Rows are points. Each copy is the shape, with its points in the same order, turned, moved and blurred by noise. Say if it was mirrored as well.

Shape (5 x 2):
[[-0.42  0.30]
 [-0.19  0.22]
 [ 0.11  0.77]
 [ 0.29 -0.07]
 [ 0.33 -0.15]]
Copy 1 (5 x 2):
[[-0.28  0.52]
 [-0.33  0.27]
 [-0.92  0.24]
 [-0.26 -0.29]
 [-0.20 -0.35]]
Copy 1 is: mirrored
Copy 2 (5 x 2):
[[ 0.06 -0.44]
 [ 0.18 -0.23]
 [ 0.78 -0.39]
 [ 0.29  0.32]
 [ 0.27  0.39]]
Copy 2 is: mirrored
Copy 3 (5 x 2):
[[-0.02 -0.42]
 [ 0.07 -0.29]
 [ 0.60 -0.38]
 [ 0.05  0.22]
 [-0.07  0.37]]
Copy 3 is: mirrored
Copy 4 (5 x 2):
[[ 0.36 -0.25]
 [ 0.20 -0.01]
 [ 0.53  0.49]
 [-0.33  0.19]
 [-0.39  0.24]]
Copy 4 is: mirrored

Shape (10 x 4):
[[-0.13 -0.20 -0.51 -0.04]
 [-0.01  0.05 -0.12 -0.16]
 [-0.10 -0.15 -0.07 -0.27]
 [ 0.78  0.01  0.34  0.24]
 [ 0.57  0.02  0.37 -0.21]
 [ 0.87  0.12  0.10  0.15]
 [-0.17  0.35  0.46  0.19]
 [-0.04 -0.13 -0.07  0.08]
 [ 0.16 -0.23 -0.50 -0.06]
 [ 0.32  0.91  0.52 -0.09]]
Copy 1 (10 x 4):
[[-0.52 -0.10 -0.27  0.27]
 [-0.11 -0.02 -0.27 -0.03]
 [-0.06 -0.17 -0.02  0.14]
 [ 0.78  0.05 -0.70  0.29]
 [ 0.66 -0.31 -0.38  0.18]
 [ 0.59 -0.04 -0.88  0.24]
 [ 0.36  0.40 -0.12 -0.29]
 [-0.02  0.12 -0.27  0.35]
 [-0.36 -0.21 -0.47  0.38]
 [ 0.65  0.04 -0.52 -0.69]]
Copy 1 is: only turned
Copy 2 (10 x 4):
[[-0.04  0.30 -0.29 -0.09]
 [ 0.02 -0.07 -0.10 -0.01]
 [-0.08 -0.08 -0.01 -0.25]
 [ 0.20  0.16  0.87  0.29]
 [ 0.25 -0.28  0.65  0.07]
 [ 0.42  0.23  0.63  0.36]
 [-0.47 -0.32  0.18  0.53]
 [-0.29  0.06  0.10  0.03]
 [ 0.12  0.37 -0.16 -0.17]
 [ 0.24 -0.62  0.43  0.90]]
Copy 2 is: mirrored
Copy 3 (10 x 4):
[[ 0.39 -0.07 -0.43 -0.13]
 [ 0.12 -0.14 -0.02 -0.13]
 [-0.04 -0.20 -0.20 -0.11]
 [ 0.31 -0.62  0.51  0.55]
 [-0.01 -0.66  0.41  0.18]
 [ 0.49 -0.66  0.51  0.32]
 [-0.18  0.24  0.44  0.26]
 [ 0.17 -0.08 -0.14  0.15]
 [ 0.49 -0.32 -0.35 -0.08]
 [-0.03 -0.05  1.09 -0.10]]
Copy 3 is: only turned

Shape (11 x 8):
[[-0.35 -0.50 -0.21  0.08 -0.47 -0.39  0.81  0.67]
 [-0.47 -0.08  0.17 -0.02  0.32  0.38 -0.04  0.44]
 [ 0.40  0.44 -0.29 -0.47 -0.29  0.23 -0.03 -0.16]
 [ 0.01 -0.13  0.32  0.18 -0.18 -0.24 -0.38 -0.07]
 [ 0.12  0.53  0.01  0.67  0.10 -0.22 -0.45  0.34]
 [-0.33  0.09 -0.50  0.27  0.14  0.10  0.04 -0.09]
 [ 0.77  0.33  0.46  0.15 -0.11  0.62 -0.11 -0.47]
 [-0.21  0.01 -0.24  0.65 -0.41  0.25 -0.15  0.43]
 [ 0.27 -0.45 -0.40  0.05 -0.15 -0.35 -0.13 -0.27]
 [-0.59 -0.30 -0.09  0.44 -0.34  0.17 -0.20 -0.19]
 [ 0.35  0.42 -0.29  0.15  0.27  0.48 -0.15  0.67]]
Copy 1 (11 x 8):
[[-0.41  0.17 -0.64  0.34 -0.31  0.53 -0.16  0.29]
 [ 0.34  0.46  0.48  0.11 -0.34 -0.03 -0.23  0.01]
 [ 0.00 -0.22 -0.04 -0.41  0.15 -0.79  0.23 -0.16]
 [-0.09 -0.39  0.66 -0.10 -0.06  0.15  0.25  0.14]
 [-0.29 -0.48  0.85  0.34  0.11 -0.19 -0.36 -0.33]
 [ 0.01 -0.11  0.18 -0.36 -0.25 -0.01 -0.52 -0.33]
 [ 0.59 -0.48  0.45 -0.10  0.40 -0.40  0.69 -0.64]
 [-0.48  0.09  0.36  0.14 -0.23  0.16 -0.08 -0.61]
 [-0.23 -0.37  0.09 -0.63  0.31  0.29 -0.04  0.12]
 [-0.15 -0.09  0.41 -0.39 -0.59  0.42  0.03 -0.34]
 [ 0.02  0.31  0.40  0.24  0.41 -0.56 -0.31 -0.46]]
Copy 1 is: mirrored
Copy 2 (11 x 8):
[[ 0.31 -0.42 -0.42 -0.99 -0.21  0.37  0.08  0.36]
 [ 0.06  0.38 -0.37  0.11 -0.47 -0.08 -0.13  0.47]
 [-0.38  0.72 -0.17 -0.31  0.39 -0.32  0.17 -0.37]
 [-0.35  0.20  0.35 -0.05 -0.19  0.47  0.05 -0.04]
 [ 0.04  0.22 -0.31  0.63  0.02  0.66  0.33 -0.10]
 [ 0.25  0.01 -0.23  0.21  0.32 -0.15 -0.15  0.16]
 [-0.63  0.85 -0.15  0.23 -0.21  0.13 -0.49 -0.84]
 [-0.28 -0.03 -0.51  0.04  0.24  0.57 -0.18  0.35]
 [ 0.17  0.26  0.53 -0.48  0.29  0.27 -0.18 -0.15]
 [-0.25 -0.30  0.10 -0.02  0.08  0.16 -0.50  0.29]
 [ 0.25  0.93 -0.78  0.24  0.08  0.27  0.09  0.07]]
Copy 2 is: mirrored
Copy 3 (11 x 8):
[[ 0.08 -0.22 -0.15 -0.38 -0.37  0.60 -0.27  0.95]
 [ 0.10 -0.65  0.36 -0.02  0.04  0.12  0.34 -0.02]
 [ 0.59  0.46 -0.17 -0.42 -0.14 -0.33  0.53 -0.18]
 [-0.34  0.09 -0.03  0.05  0.00 -0.31 -0.10 -0.12]
 [-0.40 -0.47 -0.55  0.06 -0.38 -0.48  0.47 -0.20]
 [ 0.15 -0.16 -0.37  0.20  0.10  0.14  0.60  0.13]
 [-0.23  0.68  0.36 -0.11 -0.45 -0.42  0.86 -0.54]
 [-0.25 -0.29 -0.44 -0.08 -0.33  0.45  0.28 -0.21]
 [ 0.16  0.44 -0.30  0.42 -0.18 -0.15 -0.14  0.20]
 [-0.29  0.01 -0.19  0.23  0.31  0.50  0.12 -0.09]
 [ 0.36 -0.51 -0.14 -0.12 -0.72 -0.17  0.76 -0.31]]
Copy 3 is: mirrored
Copy 4 (11 x 8):
[[ 0.04 -0.23 -0.26 -0.66 -0.42  1.15 -0.12 -0.11]
 [-0.63 -0.04  0.07 -0.05  0.19  0.40  0.31 -0.26]
 [ 0.18  0.14 -0.40 -0.49  0.16 -0.51  0.07 -0.05]
 [-0.11 -0.09 -0.19  0.25  0.07  0.09 -0.18  0.44]
 [-0.04  0.44 -0.60  0.65 -0.15  0.18  0.39  0.06]
 [ 0.19 -0.27 -0.16  0.00  0.23  0.27  0.55 -0.28]
 [ 0.25  0.57 -0.06  0.12  0.74 -0.47 -0.39  0.07]
 [-0.14  0.11 -0.65  0.07  0.38  0.76  0.34  0.12]
 [ 0.43 -0.18  0.02 -0.14 -0.05  0.24  0.22  0.64]
 [-0.09 -0.54 -0.28  0.14  0.55  0.60  0.14  0.13]
 [-0.20  0.77 -0.30 -0.15  0.15  0.01  0.69 -0.25]]
Copy 4 is: only turned

Shape (16 x 11):
[[-0.02 -0.41  0.20 -0.15  0.20 -0.44  0.08  0.36  0.51 -0.68  0.07]
 [-0.22  0.15  0.47 -0.13 -0.50  0.37  0.05 -0.17 -0.67  0.38  0.55]
 [-0.08 -0.63 -0.26 -0.05  0.11 -0.19  0.15  0.57  0.55  0.14 -0.23]
 [-0.09  0.66  0.26  0.10 -0.57  0.48 -0.31  0.39 -0.16  0.04  0.09]
 [-0.38  0.66  0.36 -0.13 -0.41  0.41 -0.09 -0.31 -0.12  0.33  0.12]
 [-0.04  0.37 -0.68  0.10 -0.26 -0.21  0.18 -0.29 -0.12  0.28 -0.13]
 [ 0.39 -0.15 -0.29 -0.13  0.52 -0.47  0.65  0.68  0.12 -0.37 -0.17]
 [-0.27  0.53  0.84 -0.27 -0.51  0.01  0.08 -0.17  0.09  0.19 -0.02]
 [-0.28  0.14 -0.34  0.46  0.07  0.25  0.48 -0.22 -0.01 -0.01 -0.10]
 [-0.15 -0.03  0.05  0.33  0.45 -0.69  0.33  0.61  0.26  0.00 -0.05]
 [ 0.00 -0.25 -0.21 -0.10  0.92 -0.44 -0.25  0.32  0.16 -0.29 -0.17]
 [-0.23 -0.13 -0.24 -0.49  0.47 -0.58  0.22  0.70  0.33  0.01 -0.01]
 [-0.44  0.00 -0.05 -0.10  0.57 -0.06  0.37  0.60  0.38 -0.11  0.11]
 [ 0.18  0.44  0.87 -0.17 -0.24  0.59 -0.04 -0.14 -0.07  0.58 -0.07]
 [ 0.13  0.62  0.27 -0.25 -0.30  0.46  0.06 -0.23  0.27  0.28  0.61]
 [-0.33  0.16 -0.46 -0.25  0.00  0.18  0.46  0.03 -0.18 -0.17 -0.46]]
Copy 1 (16 x 11):
[[ 0.36 -0.40  0.50  0.72 -0.10 -0.02 -0.06  0.59  0.01 -0.43  0.30]
 [ 0.16  0.25 -0.44 -0.25 -0.25  0.43  0.25 -0.77  0.40 -0.20  0.00]
 [ 0.30 -0.22  0.64  0.48 -0.33  0.34 -0.38  0.69  0.12  0.40  0.18]
 [ 0.16  0.01  0.00 -0.10 -0.02  0.34  0.44 -0.41 -0.15  0.00 -0.75]
 [ 0.28  0.13 -0.38 -0.38 -0.19  0.27  0.49 -0.63 -0.43  0.06 -0.17]
 [ 0.16  0.07  0.26 -0.39  0.12 -0.43 -0.05 -0.29 -0.05  0.55  0.19]
 [-0.33  0.06  0.62  0.90  0.08 -0.14 -0.04  0.65  0.14  0.23  0.35]
 [ 0.27 -0.41 -0.40  0.10 -0.47  0.30  0.59 -0.56 -0.44  0.08  0.10]
 [ 0.03  0.55  0.24 -0.24 -0.51 -0.26  0.00  0.11 -0.18  0.16  0.07]
 [ 0.37  0.04  0.50  1.04 -0.33 -0.21 -0.12  0.11 -0.11  0.36  0.21]
 [ 0.32  0.20  0.36  0.86  0.34 -0.07 -0.50  0.56 -0.26 -0.07  0.15]
 [ 0.39 -0.03  0.72  0.85  0.21  0.20 -0.13  0.15 -0.01  0.25  0.56]
 [ 0.35  0.46  0.73  0.76 -0.20  0.30  0.14  0.14 -0.23  0.08  0.36]
 [ 0.08 -0.03 -0.95  0.08 -0.29  0.57  0.43 -0.23 -0.19  0.28 -0.06]
 [ 0.60  0.22 -0.34 -0.26 -0.08  0.22  0.94 -0.16  0.09  0.08  0.10]
 [-0.27  0.16  0.55 -0.23 -0.10  0.12 -0.25  0.07 -0.39  0.04  0.33]]
Copy 1 is: mirrored
Copy 2 (16 x 11):
[[-0.11 -0.28 -0.03  0.12  0.00 -0.70  0.22 -0.08 -0.75 -0.04  0.23]
 [ 0.55  0.03  0.32 -0.29 -0.29  0.13 -0.37 -0.43  0.67  0.72  0.19]
 [-0.34  0.35  0.01 -0.39  0.38 -0.68  0.20  0.30 -0.24 -0.05  0.12]
 [ 0.18  0.31  0.14 -0.12 -0.25  0.31 -0.19 -0.62  0.60 -0.30  0.22]
 [ 0.02  0.04  0.31 -0.18 -0.36  0.58 -0.36 -0.45  0.45  0.23 -0.19]
 [-0.20  0.30 -0.44  0.25 -0.08  0.47  0.19  0.37  0.32  0.27  0.09]
 [-0.61 -0.27 -0.42  0.05 -0.01 -0.95  0.77  0.19 -0.06  0.00  0.29]
 [-0.03  0.05  0.23 -0.17 -0.74  0.20 -0.48 -0.66  0.01  0.40 -0.20]
 [-0.33 -0.31 -0.08  0.20  0.18  0.21 -0.24  0.40  0.39  0.11  0.15]
 [-0.49 -0.04 -0.50  0.26  0.38 -0.78  0.15 -0.33 -0.15  0.17 -0.02]
 [ 0.01 -0.21 -0.03  0.45  0.26 -0.72  0.68  0.17 -0.24 -0.08 -0.25]
 [-0.46  0.12 -0.24 -0.13  0.29 -0.63  0.81 -0.19 -0.27  0.28 -0.18]
 [-0.64 -0.29  0.13 -0.09  0.48 -0.43  0.40 -0.23 -0.07  0.12 -0.04]
 [ 0.01  0.22  0.60 -0.21 -0.85 -0.10 -0.52 -0.46  0.55  0.26 -0.32]
 [-0.25  0.30  0.63  0.19 -0.46  0.31 -0.18 -0.44  0.41  0.44  0.30]
 [-0.31 -0.27 -0.33 -0.34 -0.12  0.26  0.37  0.29  0.18 -0.04  0.08]]
Copy 2 is: mirrored
